Each row of a before or after table is a point. One or more steps were done to the points. Then noise was added and the rows were shuffled. The steps act on columns, c1 being the first. Write out the steps. A step turns or swaps two columns, mirrors them in a line or flattens them onto one, adds a multiple of one to another, or multiplies or shifts one. Angles are multiples of 10 degrees, from the lower column toward the higher: turns from -170 to 170, lines from 10 to 170 but not 90. Use the fewest steps. Two steps may share a column if one is a turn and the other turns, adds or multiplies; they go together, in the order done. Otherwise the lowest column goes first.

Before, 10 rows:
[[ 54  13]
 [ 85  62]
 [ 71  28]
 [-61 -47]
 [  5 -17]
 [  0 -28]
 [ 21  12]
 [-26  17]
 [ -9 -20]
 [-18 -66]]
After, 10 rows:
[[ 92  17]
 [ -4  -3]
 [ 22   5]
 [-66 -12]
 [-21  -2]
 [ 72  14]
 [-30  -5]
 [ 54  10]
 [  0   0]
 [-14  -2]]
Steps: flatten c1 and c2 onto the line at 10 degrees

Before, 9 rows:
[[  -6  -13   44   40]
 [  12  -64  -46  -66]
 [   6    4  -45   19]
 [   1  -27  -22   44]
 [  -1    8  -38 -121]
 [  35    3  -29   20]
 [  15   -1   75  -34]
 [  26    2  -26   -4]
 [  40  -12   66   39]]
After:
[[  5  61 -47  17]
 [ -5  46   7 -56]
 [ 42  47  25 -75]
 [ -2  69  49 119]
 [  1  34 -45 -18]
 [ 34  59 -31   2]
 [ 27  57 -18  19]
 [ 11  -3   8  79]
 [ 16  58  79 -20]]
Steps: shift c2 by 60; mirror c3 and c4 in the line at 160 degrees

Before (11 x 6):
[[-33  13  13   4 -38  -3]
 [-92 -19  -9  62   4   8]
 [ 28  47  19 -43 -19  12]
 [ 59  59 -33   6 -40  30]
 [ 10 -23  52 -78  57 -49]
 [-59 -21  16  96   9 -30]
 [ 13  -3  76 -14 -10 -40]
 [ 38  61 -47 -46 -49 -38]
 [-21   8 -41  -3 -49  52]
 [ 41  29  91  47 -26  36]
 [ 30 -11 -39 -29 -53 -13]]
After (11 x 6):
[[-34  59  60   6 -41  30]
 [ 14  13 -33   6 -37  -1]
 [ 52 -22  10 -78  58 -49]
 [ 77  -2  11 -15  -8 -39]
 [ 16 -20 -58  97   9 -30]
 [-39 -12  30 -31 -55 -12]
 [ -9 -19 -92  62   5   8]
 [-46  62  38 -48 -50 -39]
 [ 92  27  41  45 -26  35]
 [ 20  47  29 -43 -18  13]
 [-41   8 -21  -3 -50  51]]
Steps: swap c1 and c3

Before, 9 rows:
[[ -3  20  14  65  -5  62 -37  -8]
 [ 14 -11 -19  25   9   2  19  42]
 [ 35  23   1  41 -55  54  -2  -5]
 [ 55 -60  22  51  80  11  71 -24]
 [ 34 -73  13  87 -21 -18 -25 -61]
 [-66  16   2  62  17  31  31 -68]
 [ 31 -95  43  33 -47 -20 -10   9]
 [-25  13  47   0  23 -23 -26 -70]
 [ 37  29  23  78 -24  11  85  58]]
After (9 x 8):
[[-76  14   0  61  18  13  31 -53]
 [ 65  29  24  79 -23   4  88  26]
 [-73  12  44   0  24  -9 -27 -12]
 [ 15 -97  40  31 -47  -8 -10  30]
 [-14 -57  22  51  80   3  72  57]
 [ 45 -11 -17  27   8   0  20   7]
 [  2  25  -1  43 -55  24  -3  36]
 [ -5  19  15  65  -6  25 -37   1]
 [-56 -74  12  88 -25  -8 -25  46]]
Steps: mirror c1 and c8 in the line at 40 degrees; multiply c6 by 0.4

Before (8 x 9):
[[  8 -14  10  23 -40 -61  11 -20  44]
 [-36 -52 -27   3  79  71  51 -33  75]
 [  7 -57  52 -56  13 -55   5  -7 -54]
 [ 68  28  29  70  48  59  91 -24  49]
 [-40   1  17 -70   1   5 -40  -5  -6]
 [  0   6  26  41  47 -23   3  24 -78]
 [ 60  -9 -32  52  -9 -17  11  37  -9]
 [-59 -25 -19   4 -24  87  14 -15  21]]
After (8 x 9):
[[   8  -59   52  -34   14   63  -36  -10  -59]
 [   2    7   30   14   47  -25  -34   24  -78]
 [   8  -12   11    2  -41   -3  -66  -20   43]
 [  67   27   30  -41   49 -123   21  -21   50]
 [ -58  -27  -17  -14  -26  -42   76  -13   23]
 [ -41    1   15   -5    0   75   30   -5   -6]
 [  59  -10  -33   18  -11  -40  -36   37   -8]
 [ -33  -53  -25  -42   77  -51   58  -31   76]]
Steps: turn c4 and c7 by 60 degrees; turn c6 and c7 by 110 degrees

Before, 10 rows:
[[   5  -80  -11   32  -82  -32   -7  -55   32    4   26]
 [ -17  -59  -46    3   39   44   -9  -80   13  -41   21]
 [  16  -60   29   10  -17   28   67  -35   27   -4   50]
 [  63   39  -28   31  -42   31  -75   60  -29  -20    0]
 [  44   24  -16   43   10   37  -81   57  -13   36  -67]
 [ -27   27   51   23   19   68  -71   12  -10  -30   -8]
 [ -18   -6  -31   37  -24   28   16  -18   52   41   68]
 [  49   67    3   18  -44  -14  -29  -17  -12    2  -27]
 [  73   28   -7  103 -119  -25  -20  -22  -88   35  -15]
 [ -51  -47  -13  -68   14   47   11  -43   -6   14   52]]
After, 10 rows:
[[   3  -58   27   13  -19   27  -52  -36  -49   -8   46]
 [ -12  -46  -12  -67    9   48  -14  -43    1   31   51]
 [  -8   23  -15   43    9   33   71   58   38   16  -67]
 [   9  -59  -51    0   40   47   16  -80   -8  -31   24]
 [ -12   -9  -30   40  -23   28    1  -18  -57   43   69]
 [  -5   29   -7  102 -122  -25  -12  -22   90    7  -13]
 [  12   38  -28   34  -43   32   65   61   54  -37    2]
 [   6   27   52   19   16   69   67   13   33  -16   -7]
 [  -1  -80   -8   34  -81  -32   18  -55  -25    1   29]
 [   8   68    3   17  -43  -15   24  -14   25  -11  -28]]
Steps: flatten c1 and c10 onto the line at 110 degrees; turn c7 and c9 by -160 degrees

Before:
[[ 16  22  29  29 -70 -85 -11  -3  51  26 -15 -18]
 [-21  47  13  13 -13 -26 -32 -15  -8 -33 121  49]
 [ 24 -27   4  33 -37 -32 -21  69  68 -31   0  -4]
 [ -7 -63   3  -6 -36 -54  84  24  24  43 -24  -9]
 [ 20  15  19 -24  24   4 -39 -63  -4  40   8 -89]
 [  8  33 -31 -11  -4 -11 -63 -24 -54  67  21 -46]
 [  6  -7  62  15 -12 -72  18  60  15 -13 -45  -2]
 [ 47  75 -15  39  71  41 -28 -61 -15  52 -29 -57]
 [ -1  67 -54 -16  52  -2  11 -14  -3 -22  -8 -59]
 [ 42  35   1  -8 -60 -16 -23 -28 -46 -52  88  31]
 [  4  27  45 -16 -65 -17  27  53  37  16  10   3]
 [-37  18 -19  22  -9  30 -14 -42 -35   8 -14 -64]]
After:
[[  4  -5  63  17 -20  68  20  59  16 -12 -49  -1]
 [-10 -61  -3  -6   3  66  82  26  26  45 -24 -11]
 [ 19 -24   4  35  21  48 -23  70  70 -31  -2  -7]
 [ 14  27  25  31  16 110 -14  -2  50  27 -13 -16]
 [-39  15 -20  24  24 -21 -11 -40 -39   5 -16 -63]
 [  3  25  41 -16  47  42  26  51  35  18  14   2]
 [ 48  71 -18  39 -41 -70 -29 -62 -15  54 -25 -54]
 [ 36  37   2  -4  45  43 -27 -26 -48 -52  89  31]
 [ 10  34 -26 -13  -4   8 -62 -20 -52  68  22 -47]
 [-18  48  12  12  -2  32 -34 -13  -9 -31 121  49]
 [ 19  17  22 -25 -20 -20 -41 -64   1  40   6 -91]
 [  1  68 -55 -16 -48 -22  12 -13  -2 -20  -7 -60]]
Steps: turn c5 and c6 by -150 degrees

Before (11 x 14):
[[ -11   85  -36  -62   62   92   21   61   66  -50  -85   77  -35  -14]
 [ -44  -34   -5   65   15  -42  -14   -4  -31  -16    5   -7   42   41]
 [ -14  -12   26   46  -49  -16   -3  -27  -65   32  -51  -88    0   -4]
 [  20  -30   65   67  -59  -24  -90   36  -42   39  -27   21  -18  -56]
 [ -56  -19    3    2   16  -35   11  -41  -18   41    3  -39   31  -20]
 [   2   35  -32   35  -39   13  -47   83  -39   33  -52   10  -16  -73]
 [ -11  -46  -10   -2   60  -14   42   84   49  -15   22   21   -8   46]
 [ -34    4    9   36   29  -38    6   26   43   44   -3  -19   38   63]
 [ -72  -65  -13   11   20   32   17   -3   17   36   11    3   35   78]
 [   0  -38  -22   61  -48  -44   -3  -34   23   18  -21  -70   45  -22]
 [  47  -11   -1   -5  -35  -28 -115   72  -44   22  -58   11  -12  -36]]
After, 11 rows:
[[  -8   85    5  -60   65   90   21   62  105  -50  -85  -85  -22  -12]
 [  -5  -36   46   56  -49  -44   -7  -31   64   21  -18   61   32  -24]
 [ -42  -36    8   65   14  -39  -15   -7    7  -18    5    4   29   38]
 [ -71  -66    9   15   19   32   16   -6   57   29   13   -4   23   77]
 [  22  -33  -70   67  -57  -26  -87   34   -5   39  -27    3  -11  -53]
 [  -3   35   27   36  -39   16  -47   79    5   34  -54  -24   -7  -74]
 [ -16   -9    6   46  -50  -14   -6  -28  -24   35  -52   91    1   -2]
 [ -56  -16    9    5   14  -32    9  -41   19   44    7   36   27  -22]
 [ -35    2    0   37   28  -36    9   29   78   41   -1   25   23   63]
 [  -9  -48    0    1   60  -11   45   83   89  -14   22  -22   -4   43]
 [  47  -11    0   -4  -35  -26 -114   72   -5   21  -61  -11  -10  -36]]
Steps: turn c3 and c12 by 160 degrees; shift c9 by 40; multiply c13 by 0.7

Before (14 x 18):
[[-34  31  35   3  14  -2 -13  14  -2   7 -44 -11   6 -41   4  -7 -23   9]
 [ 20   3 -28 -13  -2 -23   2  34 -20 -47  16  24 -20  -9 -25 -28  26   6]
 [ -9   6 -29 -17 -52  30  42 -28  -6   7 -32   8 -12   6 -11 -19 -28  72]
 [  9  13  16   6  35   5 -26  -7   4  17 -26 -28 -16   7  17  32 -23 -21]
 [-16  33   9 -30   4  24 -51 -26  30  28 -40 -44  19 -20   2  10  -2  14]
 [  3   2  60  -3  -4 -26  -7   1  28  25  -4 -28  -4  -9  31  22   5  -6]
 [  6 -42 -25 -21  23  -8  11   4 -19  -9   9  -7 -39 -28 -30 -54  20  11]
 [-36  42 -18 -14 -26  37  18 -21 -44  37 -33   3   8  -3 -23 -10  35  80]
 [ 20 -29 -13 -52  13 -14  -4  -3 -49   4  23  19   5 -22 -22 -66  12 -29]
 [-11 -30  -4 -35  17  15  18  15 -20 -28  11   6  14 -29  -4   3  26 -23]
 [-11 -29 -21 -40   9 -18  12  51 -18  -4 -16  35  -3   3 -25 -31  38  -4]
 [  2  11   9 -14  50 -11  -6 -20  32   9   7   1  11   2  12   1  -3  11]
 [-22  48  -2 -17 -35  39  31 -29  -2  24 -51  20 -29 -13  -2 -33  24  38]
 [ 30  14  37 -22  30  19   0 -13  24  30  -3 -31  16   0 -35  -2  -4  -4]]
After:
[[-36  41 -30  -8 -25  39  56 -18 -44  37 -32   5   8  -2 -21   0  34  79]
 [ -9 -28  -6 -33  17  16  -6  16 -19 -26  12   8  15 -20  -4  13  23 -22]
 [-15  34  13 -30   5  27 -57 -28  31  25 -43 -44  20 -13   2  11   0  13]
 [ 23 -29 -21 -24  14 -12 -25  -1 -46   4  23  20   8 -12 -20   8  13 -29]
 [ 29  13  59 -17  29  19 -43 -14  26  30  -2 -29  15  -2 -36   6  -5  -4]
 [  5 -44 -40  -1  24  -7 -23   6 -18  -9  10  -6 -40 -20 -33   1  21  13]
 [-24  48  -4  -6 -35  40  81 -28  -3  23 -50  21 -31  -8  -1   1  25  40]
 [  4   4  96  -9  -4 -25  -1   2  28  23  -4 -27   0  -6  31   5   7  -5]
 [ 22   4 -44  -3  -4 -24   4  33 -21 -47  17  25 -20  -8 -27   3  27   4]
 [ -7   6 -47 -10 -51  29 119 -29  -5   6 -32   9 -13   5 -10   5 -27  73]
 [  9  15  27  -5  34   3 -76  -6   4  16 -29 -27 -16   3  18   2 -24 -22]
 [  0  13  16 -10  50 -10 -79 -20  34   8   5   3  11   0  12   4  -2  13]
 [-11 -28 -32 -26  10 -16  -1  51 -18  -4 -15  35  -2   1 -25   9  38  -3]
 [-34  31  57   4  16  -1 -35  15  -3   7 -45 -13   6 -30   5  -2 -22   8]]
Steps: multiply c3 by 1.6; flatten c4 and c16 onto the line at 160 degrees; add -1.5 times c5 to c7; multiply c14 by 0.7

Before (11 x 20):
[[  38  -14   48   15   28  -34    9  -41   13  -12   48   -7  -14  -44
   -51  -46  -35  -40   25   -2]
 [  -6    6   10   21   -8   33   17   35  -25  -60  -64  -28  -18   -9
   -32   34  -10 -101    7    0]
 [   5    1    9   20  -25    6   47   52   24   -9  -51  -12   -5   13
   -34   -9   22  -30  -27  -10]
 [ -51  -43   37  -14   15   68  -36   41 -100  -35   15  -71  -19   27
    46   31   98   24   24  -54]
 [  41   50  -11   41   89   10  -36  -49  -73   47   31  -36   25  -70
   -23  -75   -3   24  -89   62]
 [ -32  -48   61  -16   64   78  -75   28  -81  -83   45   28   17    3
    10  -22   69   45    4  -31]
 [   7   15  -58   34   15  -36  -27  -49  -35   35    3    6  -12  -58
   -72  -85   -6  -27  -13   40]
 [  -2    8   26   -4   34   98  -36    7 -107  -50  -21   15  -21   53
    69   30   62   10  -16 -109]
 [ -32   16   -3  -18   29   -8   19   38   15    1  -11    7  -43   23
   -35   30  -35  -71   -4    1]
 [  74  -71   -3  -33   60   61  -69  -39  -74   21   62    6   57  -38
   -60  -25  -26   35  -51   -4]
 [   7  -35   18   44   -3  -38  -28   23  -11   14  -38   -7    0    6
   -14  -16  -55  -58  -28   19]]
After, 11 rows:
[[  -8  -35    3   30   -9  -34   13   37  -20   62   36  -35  -22    9
   -39   -6   11 -117    7    1]
 [ -61  -39   42  -13   17    2  -32   39  -97   77   -2  -69  -11  -91
    54   34  -37   28   18  -50]
 [   4    9   11   18  -31   -5   53   50   23   10   -8  -14    0  -18
   -34    3  -17  -64  -25  -15]
 [ -31  -31   -3  -18   30    1   21   34   14    5   45    9  -44   36
   -34  -20  -16  -49   -7   -3]
 [  41   78  -10   45   92   48  -37  -45  -69  -13   -5  -44   27  -14
   -22  -41   71   40  -90   63]
 [ -28   17   65  -15   70  -35  -70   27  -81  105  -17   28   13  -70
     6   56  -12   56    5  -41]
 [  34   41   43   11   32  -25    7  -48   16  -23   61   -5  -18   25
   -55   30   52   15   31   -4]
 [   6   88  -57   35   18   11  -31  -52  -37  -54   16   -1  -13   -5
   -73   -2   55  -16  -15   39]
 [   4    6   19   46   -9  -11  -31   23  -12  -39   23   -2   -7   54
   -14   38    8  -66  -24   18]
 [  -3  -33   30    1   36    2  -39    6 -111  108  -19   15  -26  -59
    71  -15  -63   -9  -16 -110]
 [  69   11   -8  -31   70   50  -74  -36  -77   44   15    6   54   19
   -55   83   41   64  -48   -1]]
Steps: mirror c2 and c16 in the line at 140 degrees; mirror c6 and c10 in the line at 30 degrees; turn c11 and c18 by 50 degrees; mirror c14 and c17 in the line at 140 degrees
